Each row of a before or after table is a point. The points were changed in one or more steps. Then noise was added and the rows were shuffled. The steps act on how far a point lies along the listed directions, d1 being the first. Name the steps. A step turns or swaps two directions, mirrors them in a line or flattens them onto one, adds a multiple of one to another, or multiplies one. Angles are multiples of 10 degrees, from the lower direction toward the higher: turns from -170 to 170, lines from 10 to 170 but not 90. Use the fewest steps. Two steps may share a direction if one is a turn and the other turns, adds or multiplies; they go together, in the order done. Otherwise the lowest direction goes first.
(in the rows, 128 means zero)

Directions:
(1): [154 171 153]
(2): [114 107 179]
(3): [176  98 129]
Before (14 x 3):
[[136 181 107]
 [115 122 208]
 [202 155 125]
 [201 152 150]
 [106 120 117]
 [ 89 127 144]
 [150 111 162]
 [121 109 168]
 [145 129 121]
 [144 148 114]
 [171 111 110]
 [199 118 104]
 [126 140 168]
 [192 155 123]]
After:
[[140 131 143]
 [ 90 144 169]
 [123 163 105]
 [163 187 171]
 [144 145  89]
 [179 136 184]
 [122 136 155]
 [160 154 113]
 [156 172 187]
 [105 123  92]
 [150 166 184]
 [118 107 118]
 [167 121 158]
 [136 178  67]]
Steps: turn d1 and d3 by -40 degrees; multiply d2 by -1

Directions:
(1): [176 116 104  92]
(2): [ 85 121  90  97]
(3): [135 190 108 130]
(4): [136 112  85 173]
Before, 9 rows:
[[114 144 139 142]
 [ 95 130 137 158]
 [167 101 123 135]
 [182 126 132  63]
 [155  96 161  75]
 [134 138  98  51]
 [119 180 132 112]
 [ 87  78 121 114]
 [151 164 122 182]]
After:
[[ 85 143  76 152]
 [ 96 133 136 159]
 [171 129 126  59]
 [170 160 163  95]
 [166 113 170 154]
 [179  74 136  58]
 [ 97 107 129  87]
 [153 146 105 136]
 [ 98 131 136 134]]
Steps: turn d2 and d3 by -110 degrees; add -0.5 times d3 to d1

Directions:
(1): [147  73  93 120 157  98]
(2): [121 123 112  77 147 183]
Before, 13 rows:
[[143 106 124  56 186 171]
 [124 111 113  66 151 157]
 [122 176 142 158  95  96]
 [116 136 102 125 138 178]
 [153  68  92 144 152  73]
 [143  89 115 144 117 126]
 [130  77  77  69 168 174]
 [155  44  76 153 177  91]
 [115 109 108  53 180 181]
 [122 194 151 122 104 138]
 [ 95 185 128 136  86 161]
 [136 157 118  73 140 161]
 [130 152 174 184  91 101]]
After:
[[132 155 130 158 105  80]
 [121 115 116  64 150 159]
 [114 113 111  53 178 184]
 [125 121 123 150 140 148]
 [140 118 130  57 184 180]
 [113 134 100 140 110 125]
 [141 139 108  73 149 146]
 [129 131 128 141 121 119]
 [139 149 127 124 125 106]
 [118 108  92  68 155 195]
 [139 131 164 185 102  86]
 [135 110 127 145 105 142]
 [120 124  95 127 147 168]]
Steps: flatten d1 and d2 onto the line at 80 degrees

Directions:
(1): [ 57 133  84 128 132 150  99 113]
(2): [130 133  76 181 111  98 168 145]
(3): [ 96 163 153 124 165  63 130 128]
Before (14 x 8):
[[138 132 163 120 157  92 128 119]
 [126 100 122 102  88 203  93 113]
 [170 104 138 117  97 191 111 127]
 [124 138 131 150 135 128 136 126]
 [162 105 111 136  84 163 133 133]
 [136 100 125 110 113 206  99 116]
 [139 114 150 103 125 174 121 117]
 [174 102 123 123  89 190 128 135]
 [160 113 156  98 115 170 121 130]
 [162  99 139 112 114 169 117 110]
 [148  89  98 122 101 178 118 127]
 [177  84 150 108 102 184 105 129]
 [124 147 164  94 153 115 106 124]
 [180  95 110 137  96 162 126 131]]
After (14 x 8):
[[126 131 126 145 130 148 130 122]
 [113 122  89 124 113 167 110 125]
 [139 165 182 121 150  44 146 137]
 [117 160 158 118 150  75 141 138]
 [165 142 186 120 160  39 154 144]
 [178 155 204 121 138  43 160 144]
 [141 164 180 123 167  30 135 132]
 [140 180 197 123 166  31 155 142]
 [133 159 187 126 170  25 138 145]
 [ 92 108  83 135 126 166 105 106]
 [141 173 190 129 162  37 144 141]
 [134 146 159 126 146  93 150 130]
 [134 151 166 125 158  60 139 117]
 [174 155 196 130 159  53 158 143]]
Steps: multiply d3 by 1.6; turn d1 and d3 by -140 degrees; multiply d2 by 0

Directions:
(1): [ 97 121 194 156  95 136 160 163 136]
(2): [ 88 116  85 123 159 105 188 157 122]
Before, 12 rows:
[[155 146 215 146  65 162  73 122 147]
 [163 146 123 132 108 144  89 113 130]
 [126 113  47 112 144  86 139 110 124]
 [ 92 122  92 120 155 103 188 142 128]
 [105 121 164 141 116 143 153 163 122]
 [171 125 100 127 135 147 108 110 113]
 [148 125 106 109 141 132 125 127 115]
 [165 143 108 120 132 126  89 113 137]
 [121 144  61 111 166 122 142 120 122]
 [180 143 113 121 122 152  51  77 116]
 [114 113 132 150 120 126 141 112 150]
 [152 123 155 142  83 150 110 108 135]]
After, 12 rows:
[[106 113 140 153 111 129 143 124 153]
 [169 142  74 105 158 114  75 105 135]
 [179 131  64 109 149 145 100  89 105]
 [137 122 162 143  83 145 123 118 139]
 [153 147  23  91 173 124 113  98 123]
 [149 121   5  94 169  80 101  79 116]
 [157 125  93 106 157 133 116 115 116]
 [189 143  54  97 152 143  43  57 111]
 [101 128 106 117 145 112 175 135 131]
 [166 151 102 125 119 131  88 107 128]
 [117 141 240 162  55 153 114 154 148]
 [ 88 116 206 161  92 147 172 177 133]]
Steps: multiply d1 by 2; multiply d2 by 0.7

Directions:
(1): [107 169 161 154 124 106 127 122 166  60 162]
(2): [157 147 144 108 171 118 106 135  51 101 153]
Before, 13 rows:
[[139 140 133 119 143 116 124 116  85 134 128]
 [153 149 136 135 137 128 107 127 102 108 152]
 [143 138 131 131 142 125 122 122 115 120 140]
 [143 127 117 117 138 123 125 156  98 128 129]
 [135 134 137 124 149 120 123 132 101  97 136]
 [153  82  82  92 140 149 131 146  58 225  88]
 [126 141 125 106 144 131 120 119  88 129 129]
 [123 144 134 131 132 125 117 125 104 116 139]
 [ 89 111 112 152  74 129 171 130 228 163 105]
 [144 144 155 125 142 123 122 126 119 100 147]
 [119 137 127 128 130 115 124 131 116 124 138]
 [135 117 112 124 128 124 114 141  90 131 127]
 [103 124 129 153 104 124 138 118 177 131 132]]
After:
[[126 140 129 129 128 117 112 140  99  97 141]
 [107 145 137 143 117 127 129 118 133 110 138]
 [135 141 135 142 134 123 124 116 141 111 140]
 [118 156 138 117 135 123 121 116 114  98 141]
 [165 151 138  96 184 111 107 149   3 118 152]
 [123 139 144 139 118 129 132 123 161  98 139]
 [135 156 136 148 116 124 118 126 142  94 149]
 [132 150 130 127 141 114 123 155 112 101 143]
 [116  96 108 132 108 138 136 124 143 177 118]
 [138  72  79 107 102 144 155 143 123 228  80]
 [118 138 139 139 127 120 133 133 143  88 136]
 [116 136 127 134 126 117 129 130 133 127 136]
 [121 158 146 135 140 111 123 117 113 104 141]]
Steps: turn d1 and d2 by -70 degrees
